Every row gives one point. Examples show where two turns around zero, p and q, send a point. Where does a point land after both, in the order given? Backwards means that the second turn is done in reverse. Each puzzle has new turns, and all numbers are rounded.

Turn p:
[-0.13 -0.12] -> [0.02 0.18]
[ 3.20 -0.18] -> [-2.48 -2.03]
[-0.75  1.57] -> [ 1.61 -0.65]
[-2.32 -1.27] -> [0.86 2.50]
Turn q:
[-3.05  2.00] -> [-1.78  3.18]
[ 1.78 -1.22] -> [ 1.02 -1.90]
[1.09 0.23] -> [ 1.07 -0.30]
[ 0.18 -1.01] -> [-0.31 -0.98]
Where do these land?
p, then q backwards: [ 2.84 -0.87] -> [-1.79 -2.37]
p, then q backwards: [-0.29  3.06] -> [ 2.97 -0.78]
q, then p: [-1.03  0.69] -> [ 1.17 -0.40]
q, then p: [-0.76 -1.08] -> [0.46 1.24]
p, then q: [-0.77 -1.81] -> [0.28 1.95]

Turn p:
[-2.12 -1.90  0.20] -> [-1.97 -1.03  1.78]
[ 0.98  1.38 -1.92] -> [ 2.54 -0.27 -0.20]
[-2.33 -0.94  1.92] -> [-2.97 -1.07  0.07]
[0.48 0.86 1.15] -> [-0.28  0.43 -1.42]
[ 3.00  0.59 -1.35] -> [ 2.70  1.96 -0.22]
Turn q:
[ 2.25 -0.12  1.61] -> [1.63 0.42 2.20]
[ 0.30  1.60 -2.32] -> [-0.64  2.35 -1.45]
[-0.20  0.48  1.93] -> [-0.62 -0.68  1.77]
[-2.34 -1.97 -1.21] -> [-0.35 -2.09 -2.51]
Where do these land?
q, then p: [-2.09  1.84 -0.07] -> [-1.03 -2.54  0.50]
p, then q: [ 1.97 -0.27  0.14] -> [-0.69  1.75  0.65]
q, then p: [ 2.04 -2.21  1.65] -> [-0.35  3.39 -0.40]
q, then p: [-1.92  0.63 -1.71] -> [ 0.82 -2.16  1.29]

Turn p:
[-0.26 -0.89  1.01  0.52  1.06 -2.18] -> [ 0.25 -0.88  1.02 -0.12  0.18  2.47]
[ 0.10  0.53 -1.06  0.89  0.62  1.44] -> [-0.86 -0.35 -1.31  1.12  0.14 -0.91]
[ 1.42  1.70  2.21 -0.70  0.40  1.67] -> [ 1.00  2.71 -1.50  0.39  1.57  0.08]
[ 1.08  1.05 -1.66  2.51  2.07 -3.49] -> [-0.35 -3.69  1.26  1.67  2.77  1.41]
[-2.16 -0.85  2.09 -0.28 -2.67 -2.16] -> [ 1.23 -0.46  0.86 -4.04 -1.03  1.33]
[-2.06  1.21 -1.90 -2.94  0.88  1.92] -> [ 2.30  0.16 -0.93  1.88 -2.60 -2.45]
[ 0.08 -0.17  0.88  0.29  0.24  1.31] -> [-0.47  1.04 -1.11  0.07 -0.14  0.31]
[ 1.80 -2.59 -1.57 -0.28 -2.60  1.50] -> [-3.11  1.47  1.70 -0.97 -0.90 -2.25]
Turn q:
[-1.43 -1.67 -2.96 -3.13  0.20  0.51] -> [-0.94  2.72 -0.74  2.88 -1.78 -1.86]
[-0.21  2.10  1.51  1.27  0.79 -2.08] -> [-1.09 -2.11  1.23 -2.46 -0.28  0.21]
[ 0.86  1.01  1.97  2.09  2.02 -0.01] -> [ 0.16 -2.88 -0.20 -1.25 -0.17  2.04]
[-0.02  0.62  3.26 -0.07 -0.36  0.57] -> [-0.19 -0.35 -1.79 -2.45  1.10  0.95]
[-0.51  1.14 -0.73 -1.74 -1.37  2.77] -> [-0.45  0.50 -2.13  1.43  1.97 -1.94]
[-0.77 -3.00 -3.26  0.83 -1.27 -0.42] -> [ 0.58  2.77  2.54  2.82 -0.19  0.46]
[ 2.09 -0.18  0.20  0.74  0.00 -1.34] -> [ 1.94 -0.67  1.08 -0.97 -0.66  0.11]
Where do these land?
q, then p backwards: [-1.78 -2.82 -2.33  0.29  1.69 -2.18] -> [ 0.44 -4.00 -0.28 -2.26  1.65  0.39]
q, then p: [ 0.66  2.62 -1.67 -0.23 -1.35  0.90] -> [-0.26 -1.49  1.60  0.70  0.37  2.70]
q, then p: [ 0.24  0.68 -0.60 -0.93 -2.42 -0.29] -> [ 1.66 -0.65  0.91  0.78  1.32  1.16]
q, then p: [ 1.15  2.09  1.32 -0.55  0.38  0.38] -> [-0.38 -0.16  2.33  0.80 -1.34 -0.05]
q, then p: [-0.16 -4.13 -1.88 -0.55  1.51  0.37] -> [-1.42 -0.25 -2.57 -1.87  2.61 -2.09]
p, then q: [-1.94  0.71 -0.93 -0.87 -0.54  0.95] -> [ 1.38  1.14  1.57 -0.36 -0.14 -1.13]
q, then p: [ 0.89 -0.98  3.80  0.24  1.70 -1.27] -> [ 0.15  2.61  0.75  0.17 -1.83 -3.16]
q, then p: [-1.57 -0.88  2.37  1.47  0.15 -1.11] -> [ 1.30  1.84 -1.61  0.40 -1.84 -1.04]
p, then q: [ 2.49  2.70 -0.08  1.13 -1.12  2.26] -> [-1.82 -2.09  1.80  0.61 -3.05 -0.72]
